Every row gives one point. Examples show where two turns around zero, p and q, send a point. Where does a point land after both, in the order given? Backwards means that the second turn is done in reverse. Each puzzle has new turns, and all numbers are rounded.
In the rows, 128 means zero.

Turn p:
[184 157 138] -> [131 127  64]
[ 77 107  67] -> [ 86  95 190]
[154  92 156] -> [179 117 120]
[144 152 165] -> [142 161  97]
[ 81 131 114] -> [103 140 169]
Turn q:
[125 129  72] -> [134  88  89]
[ 84  82 152] -> [152 105 187]
[142 182 136] -> [ 82 153 107]
[168 145 122] -> [127 155  94]
[ 96  70 178] -> [164 129 203]
[154 160 109] -> [110 139  88]
Where do these land?
p, then q: [ 83 133 110] -> [104 136 170]
q, then p: [190 181 108] -> [ 47 110 139]
q, then p: [142 102 157] -> [133 146  91]
q, then p backwards: [125  65 106] -> [151  69 148]
q, then p: [100 160 158] -> [131 170 159]

Turn p:
[ 94 131 104 146  98 109] -> [160 165 143 115 109 143]
[123 146 122 121 157 143] -> [124 124  96 121 125 108]
[120 144 153 109 100 111] -> [155 137 137 145 162 133]
[157 151 136 123 139 124] -> [123 107 105 127 148 142]
[126 115 117 137 142 139] -> [114 127 127 122 108 120]
[109 131 106 153 121 154] -> [114 164 123 111 109 126]
[154 121 132 103 123 120] -> [127 101 142 123 150 129]
[140  86 154 130 144 124] -> [108 100 151 159 115 122]
Turn q:
[109 136 172 114 167 126] -> [116  80  97 127 153 127]
[153 131  90 119 118 138] -> [151 153 153 152 124 130]
[113  99 140 127 152 132] -> [109 117 109 130 135 158]
[116 150 169 119 165 106] -> [112  71 115 125 146 112]
[132 131 134 134 111 148] -> [134 149 116 123 133 117]
[126 121 111 114 100 122] -> [147 143 147 111 122 138]
[136 122 126 132 118 124] -> [124 139 137 123 128 128]
[146 124 121 151 111 121] -> [113 152 143 126 119 116]
[121 136  91 142 110 133] -> [145 149 136 133  93 126]
Where do these land?
q, then p backwards: [134 135 118 139 147 133] -> [123 120 148 135 140 128]
q, then p: [117 133 109 117 122 143] -> [112 124 127 116 141 145]
q, then p: [137  99 116 120 138 145] -> [105 145 103 125 124 125]
q, then p: [123 119 173 114 122 143] -> [135 102 113 105 112  99]
p, then q backwards: [120 118 129 145 117 141] -> [139 116 117 145 121 126]
p, then q: [118 136 136 136 130 133] -> [130 130 130 133 115 118]
q, then p: [133 135 144 127 115  31] -> [152 116 176 194 150  82]
p, then q: [148 139 117 130 119 141] -> [146 115 116 135 130 142]
q, then p: [123 137 110 126 140 141] -> [114 133 133 122 124 149]

Turn p:
[116 159 168 184 113 122 114 106 110] -> [110 156 102 167 164 108 155 161 144]
[ 87 124 113 113 133 132 139  80 174] -> [ 98 125 186 120 123 155 166 119 141]
[ 89 111 130 177 134 110 116 106  75] -> [132 171  93 134 142 157 169 171 109]
[125 108 166 120 135 120 143 120 130] -> [131 144 152 144 108 122 117 154 127]
[166 117  72  83 163 112  79 146 134] -> [176  51 128 100 133 152 117 109  99]
[153 112 117 109 144 122 147 126 111] -> [131 117 125 134 106 149 101 126 105]
[ 90 171 112  73 132 133 119 150 120] -> [106  97 128  85 107  88 158 114 100]
[165 147 124 172 111 145 138 121 111] -> [111 142  90 158 160 134 105 113 137]
[140 115 168 141  98 169 101 148 127] -> [141 158 133 115 169  91  94 140 141]
[ 97 122 130 112 152 137 163 153 181] -> [140 142 174 124  86 113 145  87 141]
[181 123 108 125  93 106 147 152 135] -> [132 104  96 127 111 140  79 115 165]
Turn q:
[131 115 151 149 136 129 171  97 112] -> [105 137 116 122 106  92 116 118 166]
[133 132 146  67 133 126 109 144 145] -> [142 112  98 126 129 150 103 119  78]
[161 164 141 154 136 127 160 105 140] -> [103 125 122 118  77 136 129 153 158]
[109 124 149  99 113  31 106 142 104] -> [124 203 151  99 132 141  93  99  70]
[142 106  84 139 126 163 105 102 119] -> [150 101 145 138 145  88 153 162 131]
[118 113 131 156 141  43 146 133 142] -> [ 85 168 173  84 136 141  92 118 133]
[134 119 134 163 151 160 108 151 136] -> [ 97  98 139 161 143 133 153 127 134]
[126 107 137 158 101 127 126 148 145] -> [104 147 122 137 163 140 135 141 143]
[118 168  81  47 134 150 174 113  71] -> [218 108 102  79  81 106 148  87 123]
[ 99 124 111 150 127 167 103 111 146] -> [149 106 147 170 149 125 128 143 152]
[127 114 119 135 116 163 117 146 147] -> [131 107 116 146 160 137 144 140 136]
[138 150 151 119 122 149 110 145 131] -> [127 123 106 154 117 150 141 129 111]
Where do these land?
q, then p: [126 151 129 124 164 113 111 136 117] -> [107 152 129 125 140 124 114 161 125]
p, then q backwards: [ 97 117 157 141  98 118 132 139 117] -> [148 129 126 148  91 116 146 104 119]
p, then q: [137 120 160 120 190 166 122 140 163] -> [ 74 164 127 144  79 100 123 136 115]
q, then p: [129 103  94 150  99 142 122  58 106] -> [169  91 103 162  91 104 126 133 173]
q, then p: [107 144 143 129 194 126 115 141 214] -> [169 182 175  90 191 127 125 151 113]
q, then p: [124 123  62 146 112 164 107 130 104] -> [147 137 131 181  80 128  89 117 134]
q, then p: [152 188 153 138 130 134 112 135 140] -> [106 175 108  99 147 117 112 109 147]
p, then q: [107 131 134 106  94 142 171  81 119] -> [163 146 124 169 140 159 113  88 144]
p, then q backwards: [142 109 120 109 104  97 114 145 138] -> [131 142 106 116 134 138 158 106 155]
q, then p: [148 114 115 150 121 118 161 148 100] -> [ 99 115 149 127  84 125 142 120 128]
q, then p: [141 107 141  96 102  88 140 155  90] -> [ 81  89 108 125 114 131 145 129  86]
